Every row gives one point. The window is the flat piece filled in between its corners: a triangle in 3 columns, a solid with four corners in 4, and so on. A path goes straight from each point to the next, and from the last back to the first. After which points does the path pass through the window?

Window (3 x 3):
[[ -1 -44  11]
 [  8  60 -14]
 [ 16 -12  24]]
Path:
(1): [ 14 -31  -7]
(2): [ 29 -13  -2]
(3): [-21   5   1]
(4): [-12   0  48]
(5): [ 36 -25  -2]
(6): [ 13  15 -30]
(7): [ 5 64 33]
(8): [-57  16 -18]
(9): [30 38 -5]
(10): [ 38  25 -30]
(11): [-13  27  46]
(12): [-29  24  14]
(13): [ 23  65 -16]
(14): [ 19 -38   6]
(15): [-21 -41  15]
(16): [-18 -14  10]
Through the window after points: 4, 6, 14

Window, 4 rows:
[[-53 -45  20  -9]
 [-15 -53  18 -15]
 [ 37  46  10  24]
 [ -5   3 -22 -20]]
Path:
(1): [  8  13 -20  12]
(2): [-12  24  40 -14]
(3): [-28 -17  15 -19]
(4): [-46 -51  19  32]
(5): [-16 -42  -6  -8]
(6): [ -4 -25  37 -27]
(7): [-11  -4  25 -20]
(8): [48 -9  8 60]
Through the window after points: 3, 5

Window:
[[  2 -20  13  62]
 [-13 -21  53  -4]
 [  5  10  -6  11]
 [-17   5 -42 -13]]
Path:
(1): [-12  24 -25  19]
(2): [-25  18  19  19]
(3): [ 28 -53  56  14]
(4): [ -7 -68 -16   8]
(5): [-8  7 33 38]
(6): [-40  -6  65  14]
(7): [ 22 -35  -4   8]
(8): [  3 -35   5  21]
(9): [-18  -4  38  46]
(10): [-37  21 -45  14]
(11): [ 12  -9 -49 -12]
(12): [ 17 -22 -15  11]
Through the window after points: none

Window, 6 rows:
[[ -6   8   4 -18 -26   4]
 [-18   5  -4  10  15 -51]
 [  8  -8   6 -20  37  19]
 [-38  -9 -83 -24 -31  71]
 [ 29 -29  12  36  15  11]
 [ -4 -46  65  11  21  26]]
Path:
(1): [ 32 -54  29 -36 -49  14]
(2): [  9 -48  11 -23  18  11]
(3): [-48  19   0   8 -13  43]
(4): [ 2  5 32  8  8 33]
(5): [ -4 -49  -2 -14  11  33]
(6): [-10 -32 -35  -4  -1  -9]
(7): [  9  31 -17   0   8  51]
(8): [-8 18 20 41 51 24]
(9): [-11 -17 -23 -14 -12   3]
(10): [ 20 -57 -12 -11 -26   5]
(11): [-46   8 -13   4   2  45]
(12): [-46  20 -30  -1  28  32]
Through the window after points: 8

Window, 6 rows:
[[ 10 -35 -20  22  -9 -13]
 [ 44  78  12  -3  21  10]
 [ 53   4  22  13 -21   8]
 [-34 -80 -16 -21 -20  19]
 [-24 -17  -8 -72  -8 -33]
 [-17  55  -1 -42 -30 -17]]
Path:
(1): [ 31  21 -38 -30 -19  31]
(2): [ 40   0 -16 -12 -25   2]
(3): [ 31  -1  31   9 -13   1]
(4): [ 15  81  28  12  16 -16]
(5): [ 41  17 -10 -27  -9   6]
(6): [ 22  20  -5 -31 -14   7]
(7): [ 13  19  65  32  -1 -12]
(8): [  6  26  37   7 -20  -2]
(9): [ 38  10 -39 -19  -2  15]
(10): [ 65  35 -18 -87 -36 -15]
(11): [-44  -2  16  -1  -1  -2]
(12): [ -2 -26   1   1  -2 -13]
(13): [ -1 -29 -27  -5 -22   9]
(14): [ -4   7 -22 -34 -13   0]
(15): [-24  14  38  10  -7 -45]
(16): [ 19 -18  32   6  10 -27]
Through the window after points: 2, 12

Window:
[[ 10  28 -14  18 -18 -28   9 -15]
 [  8 -97 -83 -61  62 -22  31  -8]
 [-24  16  35  11 -13  -1  -5   4]
 [-11 -32  10  32 -56 -10  -7  23]
 [ 48 -10  40  65  20 -25 -37  -3]
 [ 18   3  -2  24   1  38   8   7]
 [ 16  -3  30   8 -24  10  40 -15]
 [  7  -3  10   0 -27  34  -6 -44]]
Path:
(1): [ -3 -27   5  23   0   8  -2 -25]
(2): [-19 -49 -10  19  19 -12  27 -16]
(3): [ 21  -4 -18 -21   6   4  -4   7]
(4): [ 38 -21 -45 -46   4   7  -8   8]
(5): [-14 -83 -25   8  52 -22  45 -22]
(6): [ -5 -16 -18  61  -5 -21  28 -32]
(7): [ 44  -6  18 -33  30   1 -29   7]
(8): [ 18  -1   3 -52 -50 -46  -1  -6]
(9): [-26 -28  -6  50  30  48  26   4]
(10): [-20 -48   6  66 -31   6  25 -19]
(11): [ 35  35  11 -43  -7 -15 -23 -14]
(12): [ 25 -14 -27 -16 -33  17   1  15]
(13): [-30 -30   9  35  16   6  28 -15]
(14): [  0 -18 -26  14  28   1  15 -21]
(15): [ 64   7  52   7 -16  17 -13  29]
(16): [ 26 -10  10  -7 -23 -24   3  12]
Through the window after points: 2, 4

Window:
[[ -9 -47  20  31   2  20  12  35 -16]
 [  2 -31  25 -31  -8  -1 -22  15 -22]
 [ -8 -37  26   6  40 -41 -10  44   8]
 [ 15  90  -1  43   5 -59  24  -5   0]
 [-12 -22  -5 -10  43   5 -12  32 -26]
 [  7  38 -19  12  -3  29  -8 -30  72]
 [  2  26 -16 -24  -7 -64  -7  81 -24]
 [-42  13   9 -32  -7  38  13 -16  44]
 [ 13 -33  10 -53  25  64  27 -12  64]]
Path:
(1): [-13  24  29   8  26   2 -11  87  15]
(2): [  1 -17  -9 -30   0 -18  19 -18  -8]
(3): [-38 -25 -21  -7   1   0  33   6  11]
(4): [ 28   2  60   0  21   5 -26  44 -18]
(5): [ -4  48  30 -20  64  25 -28   2  56]
(6): [-15 -33  -3   2 -16  10  24  -4  13]
(7): [ 13 -21 -25   9  -1 -57   7 -18  -2]
(8): [ -7  18  25   7  30 -15   0  37   6]
(9): [-12  14  26  20  28   6 -25  46   5]
(10): [ -5 -17 -10  -9   9 -32   6   3   5]
(11): [ 31 -15 -26 -20  -9 -49  13  17 -17]
(12): [-22  24  13  -9  17 -28 -15  74   1]
Through the window after points: 7, 11

Window (9 x 9):
[[  0 -43 -54  -7  28 -13 -73  -6   2]
 [ 68  24  -8  26  -6  66 -14 -36 -28]
 [-24   9  12 -20 -33   2  49 -17 -30]
 [ 41  34   1 -44  -1  22  10  63 -12]
 [ 25 -49  -9 -25  40  36  -7 -19 -54]
 [ -5  27 -27 -20  40   8 -26  38 -28]
 [ 46  -6  33   6  17  26  37 -23  28]
 [-13 -38 -59   6  23  -2  -6  25  22]
 [ 29 -19 -27  26  13 -61   2  15   0]]
Path:
(1): [ 10 -19  -9  16  38   3 -14  31 -28]
(2): [ 30  16 -30 -42 -15 -21  20 -28   7]
(3): [ 35  11 -68 -16  10   1   3  27 -16]
(4): [-32 -61  43  29  22  35 -15  -6  43]
(5): [ 11  17  21 -15  12   8 -36  39 -16]
(6): [ 35  18 -29 -38  11  22  22  39 -15]
(7): [ 26  17 -33 -24  53   1  17 -18 -17]
(8): [-11 -29 -22  -3   9  18 -29  38 -18]
(9): [ 24 -16  46   6  -8  -3 -11  46  12]
(10): [ -4  34 -89 -19  44  13   7  -6 -18]
(11): [ 26  -1 -30 -34   9   3  22 -27 -22]
(12): [ 22 -35  10  20  14  25 -13  11  10]
(13): [ 24   3  31  15 -18   2 -30  51   8]
(14): [ 27   6 -33 -17  30   1   8  -6 -26]
(15): [ 54 -24 -45 -36  21  30   9 -31   2]
(16): [-27 -20  19  37  11  -9   3   6 -10]
Through the window after points: 1, 3, 5, 7

Window, 11 rows:
[[  17   13   50  -24   13    7  -52  -16   24   25   -6]
 [ -43  -38    3   18    2  -25   40  -10   30   11    8]
 [  35   11  -44  -28    5   50   17    1    2    4   31]
 [ -23   -1    2   38  -12  -21  -33  -15   16   35  -34]
 [  50   27  -43   21   36  -61   22  -12  -34  -18    4]
 [ -28  -60    2    4  -22   49  -14   36  -45    4   35]
 [  60   27  -12  -32  -15  -10    1   12   24   13   23]
 [ -40   22  -17   28   -1  -38  -41   17   39  -28   34]
 [  24   -3   16   26   -5   19  -10  -30  -39 -114  -45]
 [  -1  -11   -5  -54   20  -20   31    6   28  -16  -29]
 [   5   31   23   49   -3   72   55    6  -22   45  -52]]
Path:
(1): [ 49 -44 -23  13  -4  32 -25  20  12 -10  20]
(2): [-35  18   4 -12  -4   0  24   0 -44  -1   9]
(3): [-15  27  24  -3  -5  14   4 -33 -12   5 -10]
(4): [ 27 -44  -7  22  28  19 -17  42  25  -7 -20]
(5): [ 19  -4  -1  40  26 -11 -12   2  17 -24  -3]
(6): [-19  61 -23 -14 -17 -22  20  -7   3  26  -1]
(7): [-15  60 -49 -52 -14 -19  15 -44  -7  -1  -3]
(8): [ 40 -24  30  25  12  18  -2  36  18  -2  14]
(9): [ 17  12  12  39  10  -9 -18  29  34 -47  -5]
(10): [-31  -4 -23 -23 -16   3  23 -57 -46  46  -6]
(11): [-42  -8 -12 -18  -1 -15  32  -9 -40  20 -17]
(12): [ 29 -32   7  -3   2  30 -22  31  26 -33  16]
Through the window after points: 1, 9, 11

Window, 11 rows:
[[-17  18  44  89   0  28 -14 -10 -15 -15 -17]
 [ -6  28  35 -44   8 -13  19  26  34 -19 -21]
 [-12  18 -14  58  15  33 -12 -45  -5  14  12]
 [ 47   9  32   4 -12   8  31   6  29 -11 -20]
 [-34 -26  22  81 -15 -19 -20  -6 -25   9  28]
 [ 18  16  47  18   6   5 -31   3 -35   4  19]
 [ 41  32  -3 -20  61 -25   6  48  -6 -23 -20]
 [  2  23  37  55  59 -69 -32 -23   0 -21   5]
 [ 14  29  16 -19 -34   4  10  21  -2  50 -47]
 [-44 -87  -4   0  38   6 -41 -30  59  54 -45]
 [ 22  22  19 -27 -23   0 -22  61  47  37 -14]]
Path:
(1): [ 15  26   0  10   9 -23 -18   8  -8 -23 -16]
(2): [25  9 19  2 73 -9 16 44  6 12 -6]
(3): [  4   5  37   7  16  -7  11  16   6  36 -16]
(4): [ 26  48 -15  -5 -13 -14 -23  10  -8 -13 -36]
(5): [  8   1  15   6 -15 -20  -6   2   7 -12 -23]
(6): [ 2 13 33 25 43  9  5 22  4 12 15]
(7): [-23 -12  52  44   1  -9  32  28   9  42  -3]
(8): [-18 -25  -2  51   1 -10 -53 -27 -14  -7  12]
Through the window after points: 1, 3, 5, 7

Window (12 x 12):
[[  0  24 -30 -15  -4  23 -26  -9 -26 -11 -11  -6]
 [-21 -10 -65  59 -10  20 -13 -49 -18  31  30  -4]
 [  8 -30 -19  35  14 -30  46  -3 -46  31   1  15]
 [-38  -3 -30 -26 -25 -17  32  -7 -29   2  28   5]
 [  6  -8  48 -21 -24  -7  31   1  52  46  45  14]
 [ 47  -6 -14   3 -56 -10 -33 -11  20 -24  54  31]
 [ 13   9 -23  18  39 -23  35  -3  42   4  18   3]
 [ 18 -27 -19  19 -21 -17 -32 -18  -3 -13  -7  89]
 [ -8  52  15   5  -3  27  49  47   2 -30  -5  -1]
 [-21  46  -8 -33 -58 -20  -5 -40   2  31 -15  21]
 [ -5  25  38 -18 -12 -50 -22  59  -5 -18 -27  27]
 [  5   2 -16  12 -16  -4 -28 -15  56 -11 -42 -33]]
Path:
(1): [  5  12 -22   3 -42  25  -3   7  17  25 -14  18]
(2): [-12   7 -49   6 -52  26 -36  14  23  47 -55   2]
(3): [  4  10   9  -8 -26 -22  -2 -15  -5  -8  21  35]
(4): [-14  22   4  18 -19  -6  -1 -17  11 -19   9  -7]
(5): [ 16 -22 -80 -38 -16   3 -34   4  17  43  -1  37]
(6): [ 21 -12 -32  18 -12  20  12  54  63  32  12 -25]
(7): [ -9   7  43 -18 -30 -30   6 -66 -16   7  42  57]
(8): [ -7  -1  19 -13   1 -70 -14 -52  17 -18  11  21]
Through the window after points: 6, 8

Window, 14 rows:
[[ 16 -33 -23 -32   2  22  13  10  23 -26  26 -33  50   6]
 [ 31   9  15  21  -9 -12 -27   9 -52 -35  -4  -2  30   1]
 [  6  59  35  53  20 -31  18 -31   3  -8  26   6  59   3]
 [ 20   1 -14  19  57 -37 -75   0  15   2   1   2 -39  -3]
 [-33  -6  40  38 -54 -36  -1  14 -16  16 -26  -9  37  27]
 [ 37  28  40 -19  -4 -60  -1   0  -4  24  36 -41  39 -28]
 [ 11 -76  30 -35  42 -28   4 -17 -33 -13  -5   3  33  14]
 [-17  18  -9 -17  49 -11  51 -17   8   6   1 -33  13  44]
 [-15 -20   9  18  62  16  24  27   2  46 -40   3   4  40]
 [-24  13  54  32  16   8   2 -13 -44  -4  38  18  13  16]
 [ 32  19  19 -34  56  13 -46 -14  45 -29 -43  20  30  31]
 [  8 -35   7  62 -14  34 -41 -18 -36  51   5 -11 -13  37]
 [  5 -16   3  58 -29  32 -52   0  22 -42 -57 -33 -29  -8]
 [-19 -13 -18   3 -49  27  21 -10 -32  64  -4 -20  47 -14]]
Path:
(1): [ 27   5  -4  15   2  -6  39 -16   9   6   8  -4  18  24]
(2): [ 34  53  -5 -10 -11 -14  39 -16  23   3  20  25   3 -12]
(3): [-24 -29  41  44  37  -2 -41  -7 -26  -3  -6 -44  79  27]
(4): [-12 -28 -10  18  67 -32 -24  22 -29  10 -30 -44  42  14]
(5): [ 16   7  49  10 -55  33  17 -42  23  21  26  36 -22  21]
(6): [ 24 -14  -1  -4  12  -7   3  -9  -8  -2 -11   6   2  17]
(7): [ -6  12  16  19  40  13 -39  -3   1 -11  17 -37  29   0]
(8): [ -2 -11  21  58  54 -25 -92  -2   9   7   2 -24  70  41]
(9): [ 14  33   5 -17 -34  17  81  -1 -18  13  -5   6 -38 -24]
(10): [ 15 -24  15  20 -21  10  -4 -11 -14   9   1  39  -9 -14]
(11): [-14  19  36  21  28  -4  -5  -4 -30  -7  15 -12  32  26]
(12): [-38   2  67   4  86   8 -44 -11  -1  -8   2 -41  14  39]
(13): [  4   8 -11   2   2  -8  41 -10  -9   5   9  -2  19  18]
(14): [ 35   6  -6   6  29 -13  16  29 -10  -3  21  47 -20  -8]
(15): [ -7  -3  44  18  22 -11 -32 -32  -4  -9  -9 -36  45  30]
(16): [-20   8  24  27   6  -3 -18  -4 -19  18  -6 -10  41  -3]
Through the window after points: 2, 10, 12, 16

Window, 14 rows:
[[ 26  34  33   0   1 -19  -3  35 -77 -35 -59  17 -57  11]
 [-34 -20 -32 -53 -69  50  -2  52  18  -2 -33   3 -19 -24]
 [-79 -50   3 -36 -31  15 -21  21  18  38  11 -11 -28  22]
 [  1  21 -31 -14   4 -36  23  19 -44  11   3  28 -17  16]
 [ 22 -36 -17  -1 -69  -6   3  -4  28   1 -54 -18  23  -9]
 [ -9  37   0  21  23   1  33 -33  -4 -19 -15 -12  56  56]
 [-46  23  19  -4  34 -12   8   8 -14   4   1  -8  -1 -34]
 [  9  38  30 -52 -15   0  22  52  32  -6 -18 -21  21   7]
 [-23   2   0  -5   4 -31 -14  16 -25 -59  -1 -72  20 -36]
 [ -9  30  11  10  30 -10   2 -14 -10 -22  53  18  -1   8]
 [  3  45   6 -30  31  -9  -7 -36  -1 -10 -14 -29   5  18]
 [  3  -3  -7   8  85 -29 -30  19  43  -1 -12 -22   1  31]
 [ 21 -30 -15  -1 -15  53  63  -2 -39  45   8 -25  30  27]
 [ -3  -2   0 -80   2  -7  63  16  37 -31  -4  35   4  -5]]
Path:
(1): [-24 -29  -2 -41  13  -2  12  20   6 -10 -18  41  29   7]
(2): [ -3  38   6   4 -19   2  12  19  -1 -10  10 -56 -22   1]
(3): [ -2  23 -21  -9   5 -17  30  28  48 -13 -41  -9 -70   8]
(4): [  6   4  26 -17  -7  -5  -8   5 -68  -8  -8   5  39   3]
(5): [  6 -10 -17 -35  10  21  -1  15  -8  11  -6   1  43  20]
(6): [-11  22  13  -6   1 -18  25   1  14 -15 -26 -26 -14   9]
(7): [ 22  -6  11  35 -12 -19  44  -8  63 -43  13 -24 -17  31]
(8): [-51  20 -17 -79  27  10 -29  21 -52  32 -10 -10  40 -25]
Through the window after points: 3

Window:
[[-10  39  74 -19  49  32   4  -2  37 -32 -17 -28  15 -10]
 [-34   2  21  13   1   2  54 -10  40  33  46 -83  30  19]
 [-39 -22  -3 -31  20 -51 -20  12  33   1  43  44  -8  30]
 [ 32 -33  54 -51   3   9  28  13 -56  54 -37 -34   8  -7]
 [ 26  -3   1  -6  17  44   2 -83 -37  72 -27  20  37  32]
 [-33  -2  -6 -21 -24 -30  17  21   6 -50  -6 -39  14  42]
 [-45 -19  -6  34 -48 -19   8  -7  -9 -45  18   1   3 -16]
 [-13  10  14  13 -26 -51 -57 -17   7  10  13 -69  -6  17]
 [ -5  65 -25 -15  14   0 -14  -3  23  15 -26 -41 -13  13]
 [ 45  -7  11  -3  -2 -18 -60  28  -3  -1   8   6   3   8]
 [ 59   7  44  56  -2 -42 -41 -30 -30   3  -1 -22 -36  22]
 [-11  38  -9  15 -39  24 -44 -12  -4  -1  45  -8 -39  44]
 [-32  23   5  48 -25  11 -29   9 -10  30   3 -30  -3  39]
 [ 13 -53   7  27  28 -37 -39 -29  15 -26   7 -31 -37  20]]
Path:
(1): [ -9   7  10  18  33   5 -15   2  -5   0  21 -36  20  26]
(2): [ 15  13  33 -16  -6 -10 -17  -4  15  12 -11 -16 -16  11]
(3): [ 35 -15  66  -2 -20  -2 -36  -2  46  20 -23 -17  -5   8]
(4): [ -8  23 -35  -7  15 -17 -16   2 -48   4  16 -24   4  18]
(5): [ -6   5  -9  27  17 -19 -24 -32 -25   3  22 -56 -13  33]
(6): [ 15 -34  33 -33 -40 -23 -21  25  37  23 -16  28  -4   0]
(7): [ 19  26   1 -25 -48 -17 -28  21  66  12  11  11 -16  25]
(8): [-38   9  34  30  56 -10  -8 -13 -46 -21  -4 -85   2  -1]
(9): [ 12 -19   6  22  30 -21 -10 -24 -40  -4  35 -28  -3  23]
(10): [ -4  -6  23  14 -32 -36 -62 -11  59  -4 -27 -41 -36  16]
(11): [ -9 -32  30  -6 -21  11 -20 -22  25   6 -24   5  -5  13]
(12): [ -4  31   7   3  25 -24 -20   7 -12 -18  25 -27  -7  22]
(13): [-19  11  -2  17  42 -20 -19   2 -25  16   2 -42 -12   6]
(14): [ 21 -13  44 -33 -89 -24 -19  25  63 -43  16 -15   7  32]
(15): [ 10  28  39 -15 -40 -31  -4  -1  51  24 -35  -8 -50  29]
(16): [ 13   7  16  17  20 -10 -23 -18 -16   0   8 -23   0  14]
Through the window after points: 3, 9, 15

Window (14 x 14):
[[ 30  15  24 -13  14  16  -6  10 -46  10 -26 -20  28   3]
 [-62 -32 -40 -64   8 -19 -34  -5  -4 -12   5  34  24  34]
 [  9 -24 -28 -16  16  12  10 -29 -33 -23  14   5  12  20]
 [ 36 -13  -2 -24  59  18  20  70  48  40 -16 -12  -2 -33]
 [ 34 -77   8 -42   9 -45 -32  23 -35  17 -15  13   7 -65]
 [  8  12  -5  10  48 -16  22 -12  -6  42 -21 -24  28 -17]
 [-11  12  41 -17  -7 -53  55   1  36 -17  -3  73  38   3]
 [ -6  26  22  12 -58  -4  25  27  37  -5  10  79  -9 -17]
 [  7 -27 -38  15  -8  31 -12  53 -10 -27  15 -45  32  -4]
 [ 21 -46  -7  44 -61 -34  26  33 -47 -39 -54 -40 -28  -7]
 [ 22 -49 -25 -17  51  24 -13 -11  57   7 -24  -7  46  -5]
 [ 32 -10 -19 -24  16   0  22  11   1  52 -11 -41  34  13]
 [ -4  -1  61  24  -3  52 -18  37   7  -8  57 -45   7  40]
 [ -9  15  12 -39 -15 -20  32 -13 -25   3 -19 -35  10 -21]]
Path:
(1): [ 45  19  14 -24  -8 -84 -17  -6   2   6 -34 -34 -17   8]
(2): [ 25  16  -4 -36  11  -4 -25  -9   7   1   6 -17   9  11]
(3): [-43 -37   3 -17  -2  -6  28  23 -42   1 -29  16  35  -3]
(4): [-21 -30   8 -25  -1  25  33  18 -18  19 -21 -25  27 -20]
(5): [ 28 -16 -13  -8  37 -16 -17  -5   5   4  -4 -18  24  10]
(6): [ 42  31  21   1  -7 -12 -26   6  42   4   6 -39  19   4]
(7): [-19 -74 -21 -18  41  42  28  21 -30   0  -4  15  21   2]
(8): [ -7 -31  -4  18  -7  10  39  22 -11  -8 -15   6  24 -10]
Through the window after points: 2, 6, 8

Window (14 x 14):
[[ 10   1 -32 -15  40  10 -13 -17  29 -31 -10   8  21 -19]
 [ 40  12  -7 -37  42  24  89 -96 -49  12 -26 -13 -75  38]
 [ 40  22   7  -7  12  -3 -20 -13   1  17   4  64  20  -8]
 [-62 -19  39  10   8 -19  11 -17  46 -18 -27  46 -33   0]
 [-11 -13  17 -10  23  51  38   6  35   7   0  13  28 -31]
 [-23 -21   9 -34 -21 -11 -15  -9   0  18  -9  27  -3 -22]
 [ 24   4   8  -4  18 -37  -1   4 -16  13  54  29  -5 -16]
 [-30 -64  89 -32  61  15 -62  35 -37   2 -19 -15  63  65]
 [ 19  -9 -19   0  24  -7  80  21  16  23 -89  -4  -6 -69]
 [ 31  -8 -15  26 -10  29 -25  -4  27   6  28  25 -19   3]
 [ 27  30 -28 -29  10   4   9  19  29  53  21  25 -27  12]
 [-20  27 -46  13  37  19  12 -29 -19  29 -34  29 -23 -29]
 [  9  13  15  19  10  -6 -26 -46  63  16  22   5  -1 -28]
 [ -8  33   6  15 -18 -16  -9 -23   7  -6  12   7  12  24]]
Path:
(1): [ 48  34  26  -1  35  24   5  36  37 -15 -24  25 -42 -35]
(2): [ -6  21   1   9  16  22   2  -4   7   1 -11  -3 -56 -22]
(3): [ 17  -6 -22   7  14   9   7 -16  10  21  -7  31   9  -9]
(4): [-11  -8  -2  -2   7  -3  11 -25  20  28 -12  28  19  13]
(5): [ 17  17  16 -18  25  13 -21  34  -6 -24  18 -23 -46 -15]
(6): [ 23  30   1  -8   1  13  -9  -1  -3  -2 -19  16 -28 -41]
(7): [-18 -34 -15   2  43  11  35 -46  30  32  -4  28  35  38]
(8): [-28 -46 -30  -5 -15  -3 -18 -55 -17  43  43   9  31  47]
Through the window after points: 2, 8

Window, 14 rows:
[[ 45   1  -7 -32 -17  60 -50  26  -2  37  -8  11 -24  -2]
 [ 23   2  24 -15   9  -6  35  51 -10 -43   1 -17 -33  32]
 [ 48 -16  28  -3 -46  -8  12  41  32  -9   8 -56  14  38]
 [ 17  -9  39  30  34  29  62  -8   0   2  11  -9  22   5]
 [-24  -1  16 -47  39  24  33 -13  22 -14  -4   8   7 -13]
 [ 23 -18 -29  42  28   6 -17  -6  20  -6  69  18  21  35]
 [  6 -42  43  -3 -30 -42   5 -17  30  41  21  53  -1  32]
 [ 30 -30  -7  -1  26   4  -6  32  11 -35 -26  -4   8 -18]
 [-35  19 -55   1  33  35  -3  84 -12 -68 -34  44  25  18]
 [-31  -6 -14  28  -5  27  -8  -9  12  -2  21  18 -19 -24]
 [-28  21  43 -19   1 -42  41 -38 -28 -15 -15  18  19   6]
 [ -7   2 -80 -16 -26 -24  24  19  14 -37 -22  83   7  -3]
 [-15  -8 -33  39  50   0  10 -47  57   2 -22  14 -24  36]
 [ -2  44 -29 -21  -9  -6 -11 -12  71 -42 -58  94 -17 -36]]
Path:
(1): [-10  -5  -6  18  22 -20  62  60  40  39 -18 -17  -1  -9]
(2): [ 13 -19   2  -1   4   3 -17 -20  12 -18  27  39   9  24]
(3): [-10 -62 -16  -7 -17  50 -25  12   0 -35 -15  11  -3  42]
(4): [ 21  56 -12   5  35  -2  11   4  32  25  -7  29 -12 -22]
(5): [ 28   9  32  -9  26 -31 -10  59   8  57 -13  17 -45 -16]
(6): [-21  -6 -24  11   2  15  34 -20  17 -64  -3  29  29  13]
(7): [ 27 -18   3  -2 -34  34 -10  24 -27 -52  14  20 -24  23]
(8): [-18  26  -3  -2  73 -38  50  38  50  10 -15 -16  13  11]
(9): [ -2   5  -4  -8  24  -5  20  23  10 -12  -5  20  -3  -2]
(10): [ 13   3   1  13 -20  17  10 -40   5 -54  -2  -4   5  42]
(11): [-31 -19  -1  -5 -21  24  -7 -10  29 -23  10  45  -3 -10]
(12): [ 25  31 -12  23  27 -27  20   7   3  12 -19   6 -12   0]
Through the window after points: 1, 3, 7, 11
